Rows are points. Any point is a mix of the corners, with weights that add up to 1. It lies inside the corners' shape when no weight is negative. Is each point inside? If not, which corners have a negative weight?

Corners:
(1): [ 4.5 -4.2  2.6]
(2): [-2.7  3.7  4.5]
(3): [-3.6 -1.4  1.0]
(4): [ -3.7   3.8 -11.9]
Points:
[-1.5  1.5 -7.0] => inside
[-4.2  0.5 -0.7] => outside (1)
[-3.1 -0.9  0.0] => inside
[-1.6  1.6  7.7] => outside (4)
[-1.3  2.3 -3.5] => outside (3)
[ 1.4 -1.1  0.9] => inside
[-1.7 -1.8 -1.6] => outside (2)

Corners:
(1): [ 6.9 -1.9 -5.2 -3.1 -7.7 -7.4]
(2): [-6.0  2.0  2.0  2.0 -7.5  2.9]
(3): [ -1.9   0.3  -5.2 -11.6   6.6   1.9]
(4): [-3.2  4.4  2.6 -4.8  4.4 -3.5]
(5): [-0.1 -2.8 -3.7  2.2  5.5  4.7]
(6): [-11.2  -2.1   4.4   3.1  -2.4  -0.3]
(7): [ 6.5 -7.2  0.0 -2.1 -4.3 -3.8]
Points:
[ 0.5 -2.5 -1.3 -3.9 -1.1 -0.8] => inside
[ 1.7 -4.2 -2.3  0.2 -2.3 -0.1] => outside (4)
[ 3.3 -4.0 -2.4 -1.9 -0.9 -2.5] => outside (2)
[-3.2 -0.2  0.8  2.3 -4.8 -2.8] => outside (3, 7)
[ 1.2  0.6 -2.3 -4.2  2.1 -1.1] => outside (6)
[-2.3 -2.2 -1.4  1.1  1.7  1.7] => inside
[-3.6  0.9 -1.0 -1.0 -1.0  1.5] => outside (7)
[-0.5 -0.8 -0.6  0.7 -3.3 -1.2] => outside (3)

Corners:
(1): [-7.4  1.9 -0.6  1.6 -1.9 -4.1 -0.7 -4.7 -3.3]
(2): [ 0.8  1.0 -2.2 -2.6  5.2  3.6 -2.1  5.5  6.3]
(3): [-1.7 -1.2 -2.4  4.4  4.6 -0.4 -0.5 -4.7 -7.8]
(4): [-2.4  1.6 -1.1  4.0 -0.7  2.2  1.7  2.5 -4.7]
(5): [-0.2  0.2  1.8 -2.7 -3.7 -0.4 -4.0 -5.0 -3.3]
(6): [-0.7 -0.8  5.8  2.5 -5.9 -6.6  2.7 -2.1  1.5]
(7): [ -4.2   1.0  -1.7 -16.5   3.4  -0.8  -1.0  -1.0  -6.8]
(8): [ 1.6  2.7 -4.1  6.6  1.8 -1.4  5.2 -2.7 -6.2]
(9): [-2.5  2.4  6.0 -0.7 -0.6  0.7 -1.4 -3.6  4.3]
(10): [-4.3 -0.3  3.6 -3.7 -1.2  1.4  9.6  1.3 18.6]
Points:
[-2.0  0.7 -1.1 -0.7  0.5 -1.2  1.7 -0.8 -1.8] => outside (9)
[-2.2  0.7  0.8  0.1  0.1 -1.6  1.2 -0.8 -0.1] => outside (5)
[-3.5  1.2  0.0  1.4 -1.0 -1.2  0.7 -1.7 -2.2] => inside
[-1.7  1.2 -0.3  1.4 -0.4 -0.2  2.1 -1.1 -1.1] => inside
[-1.5 -0.1  1.6 -4.3  1.0 -1.9  3.4 -1.1  2.7] => outside (1, 4, 5)
